Rows are points. A path goes straight from each point to the next, and from the last back to the first. The post is the endless flat space through its rows: a point in 2 columns, a line in 3, a plane in 4, and so on, so that a path can go around it. Count how often the path circles the post. Going back the other way cancels.
(in the rows, 128 means zero)

Post (1 x 2):
[[140 156]]
Path (18 x 2):
[[ 80 180]
 [120 201]
 [221 191]
 [187  98]
 [134 115]
 [ 86 179]
 [125 198]
 [167 183]
 [160 132]
 [122  83]
 [104 155]
 [110 198]
 [172 209]
 [165 147]
 [126 103]
 [139 119]
 [165 117]
 [116  72]]
Times around: 3

Post (7 x 8):
[[169 103 188 240  83 186 205  66]
 [106 133  78  59 161  89 142  86]
 [118  88 175 204 163 186 143  94]
 [121 129 168  25 111 124  94 112]
 [125 111  92  21 128 179 127 109]
 [126  97 184 225  94 179 204 166]
 [141 143  76  69 120 125  69 123]]
Path (18 x 8):
[[ 67  92 136 120  93 183  86  79]
 [113  48 141 115  76 158 148 163]
 [194  71 127 155 122 205 180  94]
 [142 133 184  84 165 179 106 150]
 [160 154 112 118 159 146 162 103]
 [114 108 164  94 139 138 109 222]
 [136  91  39 123 109 161 166 174]
 [ 84  95 126 114  92 157 102 121]
 [100 201  90 123 112 142  90  75]
 [147 157 117 117 129 145 185 114]
 [211 115 177 111 124 181 140  91]
 [127  67 178  75 205 156 107  97]
 [173 122 170 109 143 165 108  64]
 [150 139  67  63 102 204 168  59]
 [ 99 200 152 105  80 164  78 123]
 [166 155  98 131 156 193 135  67]
 [189 168  91  97 152 158 150 128]
 [ 68 151 205  80 135 200  90 187]]
Times around: 0

Post (11 x 12):
[[119 153 124  97 115  99 103 185 108 167  86 131]
 [140 124 100  78 170 119 103 141 153 163 142 154]
 [ 99 131  72  93 116 167  77 135 141 112 126 128]
 [163 105  88 165 120 152  73  91 130 187 194 125]
 [141 119  82  95 122 119 136 109 150 176 140 117]
 [111 135 119 101 174 104 112 148 160 148  90  98]
 [116 145 116 122 123 167 128 149 182 121 126 149]
 [117 167 123  92 158 157 134 153 114 148 112 125]
 [157 123 121 142 129 116 128 132  98 133 193 121]
 [117 138  77 121 186 127 145 149 135 131  96 162]
 [116 214 191 128 104 103  95  88   7  90 106 201]]
Path (17 x 12):
[[112 133 138 110 154 149  99 100 104 130 120 104]
 [101 131  83 120 117 147 136 102 105 119 139 196]
 [128 139 116  70 135 112  81 117 117 186 170 186]
 [128  82 108 132 187  94  88 136 112 159 122 156]
 [141 118 113 126 143  99 141 126 144 145 117 148]
 [150 135 114 103 179 149  90 165 124 141 107 117]
 [145 165  90  95 164 119 111 167 133 115 133 125]
 [105 191 110 148 134 147 137 163 125 122 103 136]
 [ 72 132 106 120 139 102 112 136 135 111 137 144]
 [ 88 103 123  92 150 123 129 106 108 108 135 113]
 [131 104 108  83 123 122  85 129 146 141 136 180]
 [148 118 118 115 183 150 153 143 107  92 143 111]
 [173 147  67 127 147 112 112 140 146 159 111 134]
 [158 139  85  96 154  95 129 141  90 180 164 118]
 [138 175 138 113 143 104 111 119 124 156 129 139]
 [156 146 106 103 143 104  87 126 127 144  90 109]
 [142 115 127 130 162 104  59 126  82 136  84 140]]
Times around: 1

Post (17 x 18):
[[154 115 205 114 176 118 127  94 107 129 154 163  85 148  90  53 115 106]
 [136 151 129 180 180  98 182 203 200  62  97 143 205 164 162 106 158 148]
 [109 161 198 147 115 132  95 106 194 160 113 152 175 171 137 163  74 162]
 [125 117 153 156 117 108 153  56  87 156  99 157  43 165 112 131 121  50]
 [107 137 139 104 165 116 139  95 177 102 127 157  49 147 110 121  76  86]
 [100 146 137 188 160 144 145 183 132  41 104 175 170 138 130 156 139 187]
 [110 141 155 120 101  78 100 143 154 143 143  47 130  71 131 146  97 188]
 [ 98 165  98 114 106 126  34  90 162 152 172  74 125 135 145 180 132  98]
 [146 157 122 180 168 145 169 190 174  74  77 182 148 167 192  92 160 249]
 [139 142 215 137 104 141 188  71 129 124 146 217  81 111 124 139 157 100]
 [140 158 105 140 127 157 205  64 119 153 151 189  87 180  71 111 103  97]
 [124 122 164 120 134 199 169 120 148 105 126 115 111 178 133 124  95  91]
 [ 95 151 164 128  90 112 111 133 180 125 206  92 114 199 135 164 116 171]
 [119 143 178 109 188 126 185  46 121 106 111 130  75 164  81 119 151 117]
 [ 97  96 171  57 102  88  78 169 156 195 164 108 158 110 140 223 153 176]
 [111 155 164 102  92 137 143  83 149 113  93 175  98 171  78  62 133  90]
 [ 93 165 116  94 116 109 135 101 119 113 163 120 154 166 184 150  91 149]]
Path (10 x 18):
[[140 127 209 131 131  89  88 136 146 171 143 168 110 177 141 203  86 170]
 [133 183 188 106 131  89 166  89 165 161 159 147  72 165  93 122  88  97]
 [162 109 204 140 158 112 143 124 143 147 111 174  90 135  95 113 117 136]
 [151 136 143  99 129 105 151 122 139  84 130 146 122 136 143 116 174  92]
 [143 180 136 148 133 136 149 159 167 104 131 133 165 142 131 145 138 196]
 [105 194 137 135  98 139  73 139 159 174 192 125  98 159  87 133 149 118]
 [ 78 149 111 144 144 165 144 150 176 102  70 136 126 141 175 179 143 141]
 [124 102 163 172 113 118 138 110 178 140  96 135  90 136 150 123 137  47]
 [ 93 110 132  99  97 138 152  86 145  96 124 182 162 186 155 169 134 159]
 [128 129 148 163 125  99 136 133 162 122 129  85  91 140 104 180  91 186]]
Times around: 1

Post (17 x 18):
[[114 132 157 112 151 167 101 147 121 142 194 179 110 156  50  29  59 154]
 [171 130  89  90 106 101 119  82 111 102 101 105 163  92 171 208 138  62]
 [149 125 201  98 132  76 143  81 121 108 126 214 130  66 177 181  86 154]
 [ 88 123 121 170 149  95  93 145 217 127 129 160 177  75 139 129 126 126]
 [140 171 133  56  78 102 129 144 117 188  91  46 155 127 179  93  97 160]
 [147  80 135  39 164  84 118  85 122 169 111  36 152 148 127 204 201 111]
 [ 48 127 142 187  95 154 156  99 195  85 189  56 142 190 155  66  98 112]
 [141  66 200 156 126  87 184 192 168 145 157 140 128 146 114 174 105 137]
 [117 126  61  73 149 105 165 104 144 211 126 145 200  77 190 167 114 126]
 [ 80 102 141 172 232 102 126 176 196 104  74  81 117 135 101 126 158  88]
 [105 179  27  98 150  84 100 105 133 116 130 110  87 182 120 100 133 144]
 [ 77  96 136 103 112 106 154 145 168 150 150  72 119  97 108 227  84 129]
 [142 136 150  97 123 157 155 129 181  49 145 110  86 175  91  43 134 151]
 [ 93  83  65 162 155 143 127 109 207 213 115  76  86 163  91 156 173 100]
 [133 104 120  71 110  44 158  77 112 146 102 208 134  90 101 158 121 112]
 [106 117 177 130  96  87 163 174 115 138 109 135 134  73 166 171 147 165]
 [ 87 145 142 104  94 113 153 127 176 111 150  91  81 162 195 162 193  36]]
Path (21 x 18):
[[119 150 111 121 151  77 129 152 100  51 107 131  97 161 128  93  66 135]
 [127  93 111 114 186 139  96  61 159 182 176  59 117 130 146 158 102  98]
 [ 76  54 179 156  90  78 194  52 183 100 146  98 131  51 142 161 159 112]
 [115 127 102 162 114 112 109  98 177  80 135 131  96 107 106 128  30 155]
 [ 97 129  89  70 123  91 183 188 103 116 111 123 130 164 167 144 143  65]
 [118 143 204  80 108  88 190 133 175 133  90 158 132 107 221  46 117 128]
 [ 28 181 182 106 128 120 156 138 162 187 195 123 135  64 203  78  79 141]
 [152 139  94 166 133 132 218  83 162 135  84 126 146 114 198 111 154 172]
 [ 91 123 104 105  83 136 164  63 197 178 122  24 125 184 139 124 249 104]
 [149 171 114 127 117 134  61 175 177 240 126  50 164  56 131 159 116 107]
 [ 75 132 143  60 121  95 211 165 135 123 148 151 191 129 117  77 121 102]
 [130  95 130  83 129 103 140  74 124 165 146 168 153 168 143 129 156 126]
 [ 45  95 113 128 121  26 159 173 206 129  92 158 104  90 164 158 105  79]
 [135  98 141 162 163  81 131 122 140 104 151 107 146 123 146 129  87 153]
 [138 113 168 102 182  90 103 162 101 167 140  81 119 113 164 210 157  61]
 [ 80  85  92  94  73 100 237 111 122  90 123 100 159 133 193  96 144 122]
 [ 91 101 151 136 119 134  87 124 149 124 168 165 103 178 114  68 144 175]
 [109 138  52 209 161  36 157 113 164 123 118 149  73 207 175  29 148 189]
 [167 132 101 122 165  10 130 127 121 189 147 140 119 107 141 197  78 127]
 [160 164 130 137 128  61 131  75 178 117  54 117 163  96 137 157 142  96]
 [142 160 163  60 131 135  48  91 169 100 133  82 194 120 178  93 171 143]]
Times around: 2

Post (17 x 18):
[[136  63 106  78 138 158 167  78 100 108 220 107 212 183 130  80 180 104]
 [155 178  74  89  88  41 121 121 134 161  72 160 126  61 133  73  52  76]
 [120 187 142 202 120 165 129 173 148 119  88 129 111 179 181  58 143   7]
 [134 170 108 214 136 161 204 158 153 132 106 168 109 143 140 122  71 113]
 [ 80 118 143 131  27 108 142  25  81  60  35  86 227 153 202  77 130  88]
 [ 83 130 183  74 179  66 132 143  75  78  83 100 112 152 198 160 101 135]
 [159 139 172 186  81 185 170 202 176 176  84  59 159 213 234  99 112 134]
 [169  95 129  78 148 140 105 156 159 107  99 137 168 195 123 161 159 147]
 [140 168 153 197 232 109 168 115 104 186 150 123 163 184  90  67 118 140]
 [173 132  68 156 120 104 132  43  98 163 115 174 109 115 149 104 105  51]
 [127 126 137 180  58 101 145  58 103 171 169 135 172 109  41 109 185 142]
 [ 90  72 161  22  96 148 179  60  51 154 107 197 198 106 135 106 114  72]
 [152 108 187 181 204  96 167 127 120  81 146 103 146  20 166 112  88 180]
 [100 173  97 146 161 104 135 163 149 140 138 104 174 102 109 159 191  94]
 [153  83 136 197 134  57 108 177 162  75 155 133 186 142 226 111 154 128]
 [132 107 110  92 134 105 149 127  88 133 108 129 172 121 174  50 170 156]
 [126 154 147 158 194 145 115 140  65  94 148 108 179 103 153 128  62 166]]
Path (18 x 18):
[[180 150 125  80 103 120 118  83 114 102  79 136 172 146  79 118 145 194]
 [179 106  91 115  89 127 189  95 140  90 145  59 240 139 113 117 174  89]
 [ 88  89 130 165 138 133 210 104 105  71 135 107 141 162 127  86 162  56]
 [175  75 158 111 191 112 123  89 119 179  82 162 118 156 143  99 110 130]
 [100 159 178  95 126 136  61 138  71 130 174 123 155  90 176  62 114  61]
 [ 87 161 126 116 111 115 152  95  60 105 157 144 145 123 137 146 124 112]
 [155 137 149 111 172  63 212 156  99 186 139 154 169  28 167 121 146 120]
 [ 88 122  68  13 116  83 169  77 118 106 102 176 172 178 173  91 190  50]
 [ 91 129 124 160 136 159 194  53 131  90 105  96 201 212 151 115 129 106]
 [125  75 108 143 155  95 143  81  91 174 105 148 122 137 129 118 161 141]
 [131 129 104 174  88 101 189 198 112 129  66 154  39 135 210 144  50 103]
 [141 105 150 112  94 123 181 172  56 150 143 135 173 157 180  73 110  88]
 [132 118 128  90 220 123 131 162  87 178 149 133 151 122  95 164 106 102]
 [115 103  86 168 125 157 122 109 114  80  91 213 193 156 185  86 127  61]
 [ 77 165 131 115 156 112 192 115 146 127 124 156 202 114 139 119  98 155]
 [104 191 193 172 147  92 186 149  95 166 143 124 147 106 116 105  74 138]
 [142 154 146 111  91  90 148 150  59 123  49 109 166 111 155  40 107 126]
 [134 120 114 107  19  50 149 139  99  87 126 161 230 115 187  90 134 114]]
Times around: 1

Post (17 x 18):
[[100  82  94 115  77 122 167 158  58 150 184 198 137 164 102 148 185 173]
 [167  95 179 146  89 116 118 125 120  34  68  24  94 116 217 213 135  72]
 [151 136 105 127 148  90 205 130 151 102 154  97  91 123 129 138 128 136]
 [109 118 174 116 103 115 122 121 110 133 138 129 128  66  80 129 133 131]
 [145  90 147 128  70 143 204  93  91  55 147  15  67 101 181 204 109 133]
 [ 97 108  99  99 110 107 169 103 123 176 151 173  55 139 125 131 130 159]
 [101  49 105 126 105 133 188 168 123 155 100 170 130 108  77 147 129 150]
 [148  82 126 161 117 175 197  78 119 152 133 182  37 113 136 135 169 179]
 [132 169 147 119 116 151 156 156 191 115 201 154 112 154  53 120  85 131]
 [ 81 117 121 119  89 113 176 148  99 123 148 186 110 140 115  63 132 144]
 [150 108 237 130 125  90 103 214  97 194  89 146  97  90 195 147 132 153]
 [ 92  78 145  87 142 128  98 115 174  88 117 131 123  52 156 147 130 164]
 [169  83 197  64 206  59 247  73 195  57  88 162  96 151  98 188  74  70]
 [123 219 113  76 102 180 184 122 146 105  95 143 118 183 115  89 117 128]
 [ 82  84  85 120 176 123 123 114 118  97 127 131 140 138  80 140 122 153]
 [ 29 109 142 146  78 140 216  90 180 129 134 108 150 125 118 118 118 173]
 [164 109 176  81  61 130 190 165 112 114 162  41  76 190 158  98 135 124]]
Path (23 x 18):
[[151 108 152 102 110 154 106 195 210 130 162 114  37  81 147  86 125 155]
 [ 62  73  41 217 120  94 244 104 178 117  73 102 114  87  57 125 128 161]
 [132 147 152 126  38 131 182  79 159 137 118 179 116  91 223 223 113 169]
 [133 129 120  91 201  95 166 118 175 175 145 100  85 117 143 125  88 131]
 [ 98 110 108  90 121 151 236 113 145 109  76  94 120 174 107 129 146 121]
 [ 99 124 196  77  55 114  97 139 128  40  96 158 126  21 134 141 109  93]
 [143  74  95  56 132  71 137  93 100  55 174 126  93  76 187 165 149 167]
 [171  47  54 137 198 136 130 126 175  85 130 118 101  80  90 213  53  84]
 [117 111 133 165  69 183 189 113 135 141 116  88  69 155 126 177 169 111]
 [129  67 143 102 138 131 144 209 117  63 123 141 126 102  86 171 157 144]
 [145 134 169  93  90 110 185 152  99 114 172 164 104 129  84  99  85 152]
 [ 82  82 203 196  86  60 146 182  56 167 161  59 165 101 157  78  93 156]
 [140  70  74 155 130 127 185  85 173  77 149  58 114 148 203 167 121 177]
 [ 91 204 122  71  37 123 168  71 178  90 175 217 100 112 124 187 125 128]
 [108  60 113 131 153 143 205 110 179  98  83 152  79 102  94 136 118 117]
 [180 158 130 143 163  74 153 188 130 188 236 162  88 145 122 187 145  97]
 [120  84  86 152  77  92 188 231 130 183 176 191 168 158 101 165 139 152]
 [ 38  90 175  46  38 135  67 106   9  76 119 144 118 231 175  82 180 188]
 [141 166 163 111 139 151 130 179 144 165 122 168  46  97 104  89 135 156]
 [ 69 118 118 117 115 129 163 138  99 181  91 108 164  54  94  79 182 143]
 [214 114 123 122 201 134  59 203 157 120 125 143 118 104  92 149  88 123]
 [143 166 123 108 147  95  50 100 147 152  78 110  90 108 186 234 122 186]
 [ 84  87 176  80  16 166 176 103  98  36 119 155  89 155   7 140 107  82]]
Times around: 0
